Each row is a point. Examples show where two turns around zero, p and q, send a point. Where does a point land after both, in the order given? Backwards means that the second turn is done in reverse. Each puzzle has new turns, and all numbers are rounded.
(in the rows, 128 means zero)

Turn p:
[133 159] -> [119 158]
[148 103] -> [157 114]
[129  70] -> [154  76]
[101 180] -> [ 81 163]
Turn q:
[158 108] -> [161 113]
[101  91] -> [107  87]
[125 185] -> [117 184]
Where do these land?
q, then p: [163 163] -> [137 177]
q, then p: [ 98 146] -> [ 93 126]
q, then p: [123  74] -> [154  80]

Turn p:
[ 95  82 161 103] -> [108  73 161 109]
[136 137  66 137] -> [119 146  68 135]
[ 94 151 196 130] -> [113 142 204 118]
[165 110  79 157] -> [144 124  72 167]
[150 160 138 113] -> [156 155 134 111]
Turn q:
[ 88  97 156 112] -> [ 95  89 153 108]
[118 195 104 142] -> [108 196 117 143]
[153 161  57  75] -> [152 181  70  74]
[122 125 105 129] -> [121 129 105 125]
[138 112 171 130] -> [142 105 166 135]
[152  67 131 122] -> [159  71 118 120]
[125 139 171 185] -> [119 126 165 189]
Where do these land?
q, then p: [144 169 136 134] -> [142 168 144 133]
q, then p: [ 80 172 166 106] -> [102 147 190  92]
p, then q backwards: [152 124 150 173] -> [152 139 151 171]
p, then q: [167  91 116 104] -> [167  99  93 122]
q, then p backwards: [124 131 135 174] -> [128 114 129 173]
p, then q backwards: [100  80  66  79] -> [ 87  65  72 102]

Turn p:
[130 147  65 116 103 141] -> [136 140  75  94 105 150]
[134 142 151 122 102 110] -> [130 141 148 121 104 103]
[140  54 171 110 120 143] -> [153  69 188 119 140 137]
[133 154 163 135 134 134] -> [120 158 156 144 129 125]
[119 115 165  97 138 126] -> [114 118 168 111 148 117]
[127 136 116 146 148 108] -> [125 133 105 149 139 113]
[ 94 154 126 146 133 142] -> [ 90 143 118 144 119 143]
[128 103  90 150 142 117] -> [141 100  88 144 137 130]
[148 148 104 130 131 130] -> [144 151 104 125 129 133]
Turn q:
[133 124  67 152 149 147] -> [129 112  67 154 138 149]
[130 120 142 122 141 146] -> [131 126 137 115 135 150]
[146 120 160 112 115 131] -> [148 129 160 112 116 130]
[133 113 114 143 111  31] -> [133  97 131 150 142  35]
[101 129 149 123 138 148] -> [102 136 143 112 133 149]
[133 141 146 149 115 152] -> [126 137 147 149 113 152]
[134 149 146 110 133 114] -> [137 154 143 119 138 115]
[115 129 100 114 121 155] -> [117 133  97 116 109 145]
Where do these land?
p, then q: [118 137 150 157 141 106] -> [106 119 141 160 141 113]
q, then p backwards: [ 93 136  97  70 123 158] -> [108 169  79  92 102 135]
q, then p backwards: [109  89 115  88 130 152] -> [108 114  93  88 102 139]
p, then q backwards: [130 136 129 166 102 115] -> [140 139 112 144  88 129]
p, then q: [142 141 120 165 142 133] -> [130 130 116 169 129 141]
q, then p backwards: [140 119 146  81 117 145] -> [149 132 124  92  93 141]
p, then q: [150 138 121 161 135  86] -> [142 119 116 173 138  96]
p, then q: [142 127 147 136 134 130] -> [135 131 146 141 137 133]

Turn p:
[156 182 166 118 171 115 177 150] -> [147 164 161 132 183 107 180 163]
[157 172 164  88 111 153  33 134] -> [153 183 176  87 125 145  42 143]
[127  62 163 155 154  94 180 127] -> [132  48 131 139 153  82 168 121]
[125 113 113 135 116 181 102  97] -> [130 124 127 129 118 175 100  83]
[133 125 131 141  90 127 130 100] -> [143 126 137 147  93 123 125 105]
[158 156 105 170  86 151 105 185] -> [154 140 119 175 107 174  97 186]
[168 149 125 141 112 112 105  95] -> [165 158 125 150 120 107 101 109]
[113  99  31  77 132 133 111 108] -> [110 142  37  77 102 152 123  96]
[ 85 125 138 100 143 117 175 138] -> [ 91 118 137 103 130 117 183 135]
[ 76 108 142 182 149 116 131 145] -> [ 71  84 135 166 144 118 125 138]
[111 117 131 101 145 109 158 128] -> [113 120 123 102 134 108 163 128]
Turn q:
[141 136 105 136  79 157 164  90] -> [144 152 112 142  81 152 149  80]
[145 111 100  98 165 113 118  79] -> [156 115 103 105 177 118 131  86]
[120 117 151 154 103  91  92 168] -> [102 109 149 123  99  84  97 161]
[106  82 154 160 123 131 126 191] -> [ 91  73 143 148 102 131 122 179]
[153 126 166 146 141 140 101 139] -> [148 114 165 146 134 127  98 146]
[138 160  70  99  96 178 140 115] -> [143 178  71 131 108 173 119 103]
[101 122 165  62 173 102 118  90] -> [123 122 160  59 194 136 140 112]
[165 170  78 111 110 139 192 121] -> [173 181  76 135 104 143 175 123]
[ 84 127 162 183 163 102 101 160] -> [ 73 108 170 162 154  89 119 163]
Where do these land?
p, then q: [ 67 130 103 100  96 132 119 103] -> [ 83 161 127  98  97 150 128  90]
p, then q backwards: [132 133 136 142 185 152 117 148] -> [108 132 131 111 185 145 109 128]
q, then p: [ 96 160 130 147 121 181 176 164] -> [104 131 154 178 120 189 155 152]
p, then q backwards: [201  75 186  81 147  73 122 109] -> [204 105 147 100 150  40  96  99]
p, then q backwards: [119 166 151 156 128 128 111 151] -> [117 157 154 154 142 143 111 153]
p, then q backwards: [121  72 103 130  95  98 118 129] -> [144  78  98 136  91 112 118 147]
p, then q backwards: [ 90 170 105 180 144 140 161 119] -> [ 80 151 108 177 148 160 159 124]
q, then p backwards: [206 106 166 107 126 142  96  89] -> [199  92 172 119 105 158 100 103]
q, then p: [119 140  72 109 109 105 131 140] -> [111 164  81 121 102 129 140 135]

Turn p:
[ 99 129 158 144 139  99 151 145 140] -> [110  98 145 158 148 106 127 138 152]
[139 133 160 120 107 119 172 105 163] -> [129 124 188 139 122 110 162 114 131]
[146 182  87 124 119 130 139 162 161] -> [151 183 117 139 119 126 151 135 182]
[161 108 172  58 145 188  75 108 146] -> [116 124 170  38  73 163  91 116 124]
[151 168  87 159  69  91  81  89 104] -> [157 161  82 192  77 142 132  88  91]
[ 84  82 133 148  69 107 147 114 157] -> [129  66 132 160 115 128 193 142 110]
[106 130 155 105 182  93  70  74 177] -> [ 60  92 125 110  91 125 108  53 158]
[160 156 100 119 151 101 126 181  71] -> [163 171  89 132 145  86  74 148 136]
[115 113  83 106 163 153 168 107 126] -> [101 153 113  83 167 115 165 128 116]
[171  74 122 172 112 180 141 155  78] -> [197 119 127 109 180 169 113 158  79]
[ 77 131 150 151 154 149 137 170  85] -> [ 97 116 120 144 171 138  91 188 130]
Turn q:
[162 106  67  92 174 103 115 136  90] -> [147  80  49 163 137 142 131 146 112]
[ 80 151  76 142 132 153 154 132 172] -> [ 77 160 102 100 152 122 178 105 145]
[163 186 156  94  73 144 126 101 123] -> [160 140 150 105  51  99 136 105  98]
[171  74 185 133  94 138 154 139 135] -> [160 113 198 164 109 122 134 157 165]
[132 112 158 167 107 151 108 150 182] -> [127 146 165 100 126 131 116 132 197]
[112 152 118 141 178 139 157  84 175] -> [143 158 118 114 184 115 159  73 131]
[163 166 126  86 177 152 155 119  74] -> [187 132  98 139 121 157 164 131  62]
[107 122 143 188 154  75 145 140 109] -> [113 168 132 161 181 120  82 154 120]
[ 88 140 112 130  72 155  80 102 126] -> [ 72 120 136  99  80 142 109  84 129]
[101  70 140 107 119  70  87 179  94] -> [ 92  63 132 135 140 130  71 196 122]
Where do these land?
p, then q: [119 137 151 108  62  98 151 106 105] -> [111 161 158 171 106 116  91 167 112]
p, then q backwards: [ 96 137  87  95 173 146 113 162 111] -> [109 155  90 150 136 107 101 183 153]
p, then q backwards: [175 121  82  91 136 174 162 156 130] -> [136 187 160 133 163 149 139 167 173]
q, then p: [157 138 172 128  66  61 153  95 178] -> [144  80 142 192  86  72 102  75 140]
q, then p: [ 85  91 157 123 116 119 121 179 106] -> [115  86 129 112 132 139  95 186 152]
p, then q: [131  82  74 148 149 122  96  74 180] -> [116  98 123 174 137 124 195  60 116]
q, then p: [161 139 127 131 168 122 167  71 122] -> [144 160 134 147 169 127 115  70 100]
p, then q: [136 148 172 102  91 161 131 178  91] -> [144 136 140  89  86 142  96 193 143]
q, then p: [117  95  64 174 124 122 111 157 156] -> [ 95 119  92 127 133 151 181 127 187]
p, then q: [ 83 176 165 167 180 169 124  70 138] -> [ 90 153 169  76 173 187 127  77 104]
q, then p: [148 144 156 141 142 115  80 160  91] -> [162 142 104 106  91 161  91 147 137]
